Each row of a before or after table is a point. One or more steps were done to the points. Then noise was added and the rows were shuffled. The steps act on columns, c1 being the first. Name the steps. A step turns or swaps two columns, mirrors them in a line or flattens them onto one, adds a multiple of one to another, or multiplies or shifts one. Angles are multiples of 10 degrees, from the lower column toward the higher: turns from -170 to 170, lines from 10 to 170 but not 90. Use the fewest steps. Two steps may share a column if one is a turn and the other turns, adds or multiplies; they go together, in the order done. Otherwise the lowest column goes first.

Before, 10 rows:
[[ 28 -52  -1]
 [ -7  33  67]
 [ 68 -35 -36]
 [ -6  11  31]
 [-10   3 -45]
 [  6 -10 -39]
 [-18 -25  19]
 [ 47  13  13]
 [ 41 -15 -57]
 [ 10   0 -16]]
After (10 x 3):
[[-42 -68 -31]
 [  4  30  37]
 [ 93  52   4]
 [-14   7 -28]
 [ 20  31  22]
 [-23 -24 -17]
 [ 65  48  33]
 [ 49  39 -31]
 [ 16   6  12]
 [ 41 -19  -3]]
Steps: turn c2 and c3 by 140 degrees; add 0.5 times c2 to c1

Before (10 x 6):
[[-40  39  26  34 -58 -52]
 [ 29  39  26 -35 -46 -25]
 [-26 -13  30   9  -1  47]
 [-64 -28  50  34 -32   0]
 [-17  27 -21  11  71  15]
 [ 19  34 -14 -29   7  47]
 [ 15  33 -40 -61  -9  10]
 [ 50  28 -19   0 -60 -51]
 [-44   1  11  49 -42  12]
 [ 27  11 -22 -30 -37 -30]]
After:
[[ 14  56 -39  42   4 -14]
 [-49 -53   8  -9  35 -22]
 [-26  -8  34 -18 -16 -43]
 [ 51 -10 -12  29  75  28]
 [-40 -41  26  33  68  31]
 [-12 -14 -21  26 -72  10]
 [ 15  23 -19  38 -25 -37]
 [ 33  27  25  45  50   7]
 [-59 -28  50 -31  29 -14]
 [ 20  30 -19  19  40  12]]
Steps: turn c2 and c4 by 100 degrees; turn c5 and c6 by 160 degrees

Before:
[[  2   8  -1   7 -36  -5   3 -38]
 [ 38  -4 -24 -26 -21  25  38  25]
 [-14   7  30  14  32  11   1 -22]
 [ -9   9  31   7  14 -17  41  -8]
 [  2 -13 -22 -28 -14  -7  39 -41]
 [ -4  22  17  18  13   4 -17  27]
 [-26 -27  35 -15  21  30  -2  -7]
 [-35 -28  12 -18  22 -32   3   4]
 [-19  15 -22  -4 -29 -22 -22 -24]
 [-32 -24  19 -24 -23 -12  31 -34]
 [ 24 -35 -22 -23 -23 -30 -30  29]
 [-31 -44   1  18   1  27 -19  -4]]
After (12 x 8):
[[ 17 -13 -23 -28 -13 -21  38  19]
 [ -7 -24  18 -25 -23 -35  32  26]
 [ 47 -36 -23 -22 -24 -90 -31  88]
 [-16  22  18  18  13  12 -19  88]
 [-45   5  30  14  32  33   1  37]
 [-30 -45   1  18   1  81 -20  57]
 [ 10  15 -22  -3 -29 -66 -22  36]
 [ 59  -3 -22 -25 -20  76  37  84]
 [-22   9  30   6  14 -51  42  53]
 [-57 -28  13 -18  23 -96   1  62]
 [-48 -27  35 -13  22  89  -3  52]
 [ 38   7  -1   7 -36 -13   2  23]]
Steps: add -1 times c5 to c1; multiply c6 by 3; shift c8 by 60

Before (9 x 11):
[[ 27 -15 -19  39  36  34 -31  41  74 -18  -7]
 [  4  60  16 -20  39 -43  20  24  13  25  57]
 [-11 -10 -18 -28  62  21 -18  30 -15  42 -37]
 [ -5 -22  -2  -5 -30 -57  -2  40 -16 -59  10]
 [ -4  20  22  58  88  22 -29  -5  11  27   2]
 [ 16 -51  33  19  -9  10  74 -29 -29  38  28]
 [ 15  -8 -67  19  -4 -37 -36  64   5  24  70]
 [ -9  24  21 -54 -15  52 -31  37  27 -46 -28]
 [-20  -4  -5 -67  36 -42 -47 -15   1  20 -28]]
After, 9 rows:
[[ -5 -10  64 -30 -15  21 -19 -34   4  44 -40]
 [ 11 -49 -10  17  30  12  76  16  39  38  32]
 [ -3  24 -16 -52  19  51 -31 -28 -37 -47 -30]
 [ -6  24  88  57  20  23 -29   8  -8  30   3]
 [ -5 -25 -30  -5  -4 -57  -4 -43   3 -60   7]
 [  2  -9  -4  20 -64 -36 -39 -54 -28  24  73]
 [-11  59  38 -18  16 -45  21 -18 -23  22  57]
 [-14  -2  35 -63  -7 -42 -46  16   7  18 -31]
 [ 23 -17  37  36 -18  35 -28  -9 -82 -19  -1]]
Steps: turn c1 and c11 by 10 degrees; swap c3 and c5; turn c8 and c9 by -160 degrees

Before (12 x 14):
[[-31 -20 -17 -16  -1  23   6  27 -44 -17  -9  62  38  11]
 [ -2 -53  14  56   2 -25 -46 -36   9  31 -16  41  18 -14]
 [ 15 -30  54   6  11 -67 -34  33  33  41   6  26  -9 -34]
 [-70 -13  25 -16  32  37  30  -1 -37 -10   1 -15  74  50]
 [-58 -26  -5 -41  53  33  32 -36 -16 -53   1  39  -1  23]
 [-16   7  -2 -38  26  27   5 -27  43 -16  45  58  35  75]
 [ -9 -30  27  25  11  33  -2  25 -11 -40 -81  23   7  22]
 [  2   3  81  49 -17  -4 -20  -3   6  74  32  42 -22 -29]
 [  4 -31 -16 -14  21  49 -46  34 -61  -9 -57 -34 -13   7]
 [-44 -37 -24 -13  -4  35  63   1   5   6   7   2  15  49]
 [ 24  52  28  18 -36 -42 -11 -17  44  17  48   0   3 -54]
 [ 47 -12  70 -16 -68 -68 -40 -42  24  18  27  36 -20 -21]]
After, 12 rows:
[[-29  53  31 -26 -37 -32 -55  19  40  10 -43  16   4  27]
 [  2 -53  23 -51   2 -54 -10  37  22   8  26 -35  -2  -1]
 [-51 -38 -20  13  -5  78  31   5   6  -8 -10  -1 -12 -25]
 [ 34 -31 -16  24  19 -28  58 -39 -69  -7  52   9   0  20]
 [ 22 -25 -22  41  53  43  28  32  -2 -10  -7 -42  14  -4]
 [-56 -12  67  11 -68 -63 -50  35  32  26 -29 -27  34 -15]
 [ 32 -28  60  -5  12 -59 -59 -34  39  23  -7 -13  -4  -4]
 [-34 -17 -21  16   0  13  22 -13 -19  -6   7 -74 -46   1]
 [  6 -31   9 -11   9  12  36 -21  -3   3  82 -23 -14  -1]
 [-22 -14  19  15  32  48  40  25 -39   5  -3   2 -70 -24]
 [ 23   6  -5  30  26  24  56  38  59  -3 -50 -39 -25 -52]
 [-23   3  94 -56 -15 -27 -10  -5  19  32 -25 -39  22  22]]
Steps: add 1.5 times c5 to c1; flatten c3 and c10 onto the line at 20 degrees; turn c4 and c11 by 170 degrees; turn c6 and c14 by 150 degrees; turn c6 and c7 by -110 degrees; turn c8 and c13 by -160 degrees; mirror c9 and c12 in the line at 10 degrees

Before, 12 rows:
[[ 19  -9 -25 -18 -20  35   1  27 -15  12 -32 -66  16 -35 -17 -48 -14  36
   42  -2]
 [ 22  -3  21 -28 -28  -8 -38 -22  -3   7 -58 -20  34  -4 -32 -22 -16 -23
   -3  11]
 [ 42  33 -37 -19  18   4  26 -21  49  24 -18 -33   7  11  -2   8  10 -22
   13 -38]
 [-65  35   1 -33   7  -9 -19  -7 -58   7  61   3  34 -12  30  20 -33 -23
  -50   9]
 [ 41 -12  10   4   9  10 -40  16  -6  52   0 -12 -13  -5 -18 -63   4  -6
   27   6]
 [-14   4   9  16  26  40  17  -8 -76 -25  81   0   0  10  10  10  31  59
  -95  -3]
 [ 15 -35 -31 -50  13 -37 -50  -1  16  22  -7 -38  31  -7 -44 -41   4  45
   35   4]
 [-61  34  22  19 -30  -8 -30  39 -53  -7  50 -13   7  -3 -19  19  46   0
  -37  12]
 [-14  -3  24 -20   1  -6 -17 -47  43  25 -60  -8  -9  -7 -31 -39 -19  -7
   94 -11]
 [ -4  -2  46 -24 -27  27 -52  43  24  30 -21 -67 -26   8 -39 -20 -45  37
   31 -28]
 [-53 -22  50  -7  21  33  -9  31 -29  12  55 -32  28 -25  20  18  40   8
  -58   0]
 [ 31 -60 -46 -23 -12 -28 -48 -27  32 -42  34  46  46 -20  23  -8 -22  -1
   34  44]]
After:
[[ 37  49   9   5  11   7 -45 -18  -4  50   9 -20  17  -6 -21 -38  -5  -5
   26   6]
 [ 14  46 -27 -22 -21  34   6 -30   1  10 -54 -88  -6  14 -14 -17 -33  41
   39  -2]
 [ 31  50 -45 -20 -15 -28 -50  40 -17 -43  36  68  17  26  19  54 -24  -2
   36  45]
 [ 15  62 -36 -51  17 -39 -49   8 -16  20 -36 -11   2  -4 -49   7  -9  43
   35   1]
 [-56  13  46  -8  17  37 -10 -40  11  15  51 -54  -1 -37  18  39 -22  10
  -64   0]
 [-60 -14  -1 -29   9  -4 -18 -27  54   1  83  12 -48  33  28  11 -10 -21
  -49   5]
 [-62 -24  22  20 -25  -4 -27 -62  27  -3  53  -3 -30 -45 -18   2  -1   3
  -38  10]
 [ 41 -20 -39 -13  17   3  22  46 -29  26  -4 -34 -34 -11  -2  -3  12 -18
   12 -33]
 [ 18  37  24 -27 -25  -5 -35  20  13   4 -39 -11 -19  17 -32   9  -6 -27
   -3  10]
 [ -9  27  25 -28   0  -8 -13  63 -10  23 -56  -2   9  18 -29 -30  -8  -5
   98 -12]
 [ -1   1  46 -25 -28  26 -55 -24 -42  29 -48 -85  21  42 -42 -26   7  39
   29 -29]
 [-16 -13  10  19  28  41  19 -26  71 -27  44 -27  -2 -31  10   5  12  56
  -93  -2]]
Steps: turn c2 and c13 by -130 degrees; turn c2 and c16 by 50 degrees; add -0.7 times c6 to c12; turn c8 and c9 by -150 degrees; add -0.7 times c18 to c11; turn c14 and c17 by 90 degrees

Before:
[[-11 -16 -30 -19 -42  50   9   7 -27  50   7 -51 -19  -2  56   0   7  -1
  -27 -22  -4  13  -2  20  -6  25   5  43 -31  -6  25 -17]
 [ -3  13 -13  -1  -7  31 -18  -6  10 -18 -27 -12   6  23  17  25  17 -17
  -22   6  -1  27 -34  24 -14  22 -22  30 -10   5 -27 -20]
 [-28  22  31  11  20 -15  -3  19  16 -37  20  26 -48   4  47  -8 -12  -4
   24  40 -38 -21  -5  41  -8  -4 -14   2   8  35 -21   3]
 [-37  28  59  21  25  -4 -27 -16  38 -34  43  18 -35 -22  24 -19  17  30
    8   0 -29  15  -5  39 -56 -24  -9  -8   9  11   7 -39]
 [-32  37  36  63  57 -48 -42 -18  23  12  50   0 -14  35 -21 -53  13  -9
   48 -25  27 -25  70 -26 -34 -39  11 -14 -50 -41  22   6]
 [-55  -1  26  25  -9 -21 -31 -11  29  20  49   6 -33   4 -10  11 -13  -5
  -27  60 -13   8  -1  24 -47  -8 -28  23  22  39 -13 -20]
 [-16  40  51  91  46   2  -6  -9  25 -34  65  -5 -23  15  13  -5 -10  -3
   20  23 -12   8  47  -4 -41  -3   9 -20  14   9   8 -10]
 [-12 -13  37  -2   7  56 -13  41 -30  59  13 -51  55  24 -10 -56  52 -33
    7 -25  -2  10  33  10  41  43   8  49 -31 -95  42 -38]
 [ 17 -34 -14 -10 -13  53 -14  17 -13  49 -10  -3  12  47  24   9  31  -9
  -30  -6 -13 -15  -1  27  18  20  18  44 -14 -17  42 -76]
 [  3 -42  -9 -14 -15  43  -1  43 -22   3   9 -65   0  50  31 -14  16  21
  -29   0  -8   1 -22  12  11  -2 -15  16 -27 -54  11 -44]
 [ 11 -14  10 -24 -11  48  -4  -3 -11  34 -18 -80  27  40  20   2  53  11
  -46   8   5 -12   4  27  45   3  31  69 -36 -32  33  -9]
 [-19  15 -28 -41  -6  53 -35  21   3  25   3 -28  -9  -2  22  42  14  -5
  -25  15 -52   4   7   7  -4 -32 -19  39  34  -2  -7 -37]
 [-15  -1  35 -20 -30  36 -26   7   3   6 -22   5 -33  18  55  19  11   1
  -27  44  -9  17 -14 -17 -23  -5   5  -2   3  -2   3  -6]
 [-30  14 -25 -14 -58  42 -30 -17  23  17  28 -15 -26  -1 -27  13  20   2
    9  37 -40 -10 -44  -3  -1   5  -4  13  29  25  25 -24]]
After:
[[-54  -3  17  32 -13 -25 -31 -13  27  20  52   5 -34  10 -13  14 -14  -4
  -17  62 -13   8   2  29 -44 -15 -29 -30  20  41 -11  -6]
 [-17 -13  34 -12 -31  35 -23   7   4  11 -26   3 -32  18  54  23  13   1
  -21  42  -9  18   6 -12 -23 -27   7 -12   3  -3   5 -10]
 [ 16  -6 -29  -7 -17  54 -13  19 -13  49  -8  -3  13  41  24   9  33  -8
  -35  -7 -13 -17 -34  60  20  -6  20 -37 -10 -18  41 -52]
 [-35   2  55  25  27  -4 -26 -15  36 -34  42  17 -35 -11  23 -20  18  30
   24   2 -32  14  28  55 -56  -6 -10 -11  11  12   4 -13]
 [ -5 -31 -24  -3  -5  28 -18  -7  10 -20 -26 -15  11  26  18  24  18 -16
  -31  10  -4  27  17  32 -14   4 -20 -24  -9   4 -27  -6]
 [  1 -28 -15  -7 -15  42  -2  44 -20   2   9 -66   2  45  31 -14  16  20
  -16  -1  -8   3 -39  35  11 -24 -15 -11 -29 -56  11 -34]
 [-30 -39 -27 -15 -55  41 -29 -16  23  18  28 -14 -26   6 -24  16  18   1
    3  40 -40 -13  24   9  -3   3  -3  -5  27  26  26 -22]
 [-29  -1  29   5  20 -13  -1  20  19 -38  18  26 -49  12  46  -8 -12  -4
   23  40 -37 -22  21  35  -6  12 -13 -12   8  37 -20  24]
 [-31  77  36  61  55 -50 -44 -17  22  14  51   0 -14  43 -20 -52  15  -8
   62 -24  28 -24  26 -24 -33  23  13   0 -48 -41  26  -7]
 [-15  52  55  82  45   1  -6  -8  23 -35  65  -4 -24  22  13  -4 -10  -4
   15  23 -11   6  31   0 -42  44   8   4  12   8  10 -10]
 [ 10   3 -13 -12 -13  47  -5  -3  -8  34 -19 -81  28  37  20  -2  54  12
  -38   7   5 -11 -16  28  45 -33  29 -68 -35 -34  32   5]
 [-12  30  19 -16   6  57 -11  41 -29  57  13 -51  53  15  -7 -54  52 -34
  -20 -25  -3   8 -15  27  42  35   6 -59 -31 -96  42 -26]
 [-19   9 -40 -24  -8  53 -37  20   0  25   5 -26  -9  -3  21  45  15  -6
    1  16 -49   3  14  26  -3 -50 -18 -27  37  -3  -8 -28]
 [-14  -4 -40 -21 -43  50   9   5 -27  51   5 -51 -17  -9  56   2   7  -1
  -37 -24  -4  12 -14  27  -7  -6   3 -31 -28  -5  26  -5]]
Steps: mirror c2 and c23 in the line at 40 degrees; mirror c3 and c28 in the line at 170 degrees; turn c19 and c26 by 40 degrees; turn c4 and c26 by 20 degrees; add 0.3 times c9 to c14; turn c24 and c32 by 30 degrees
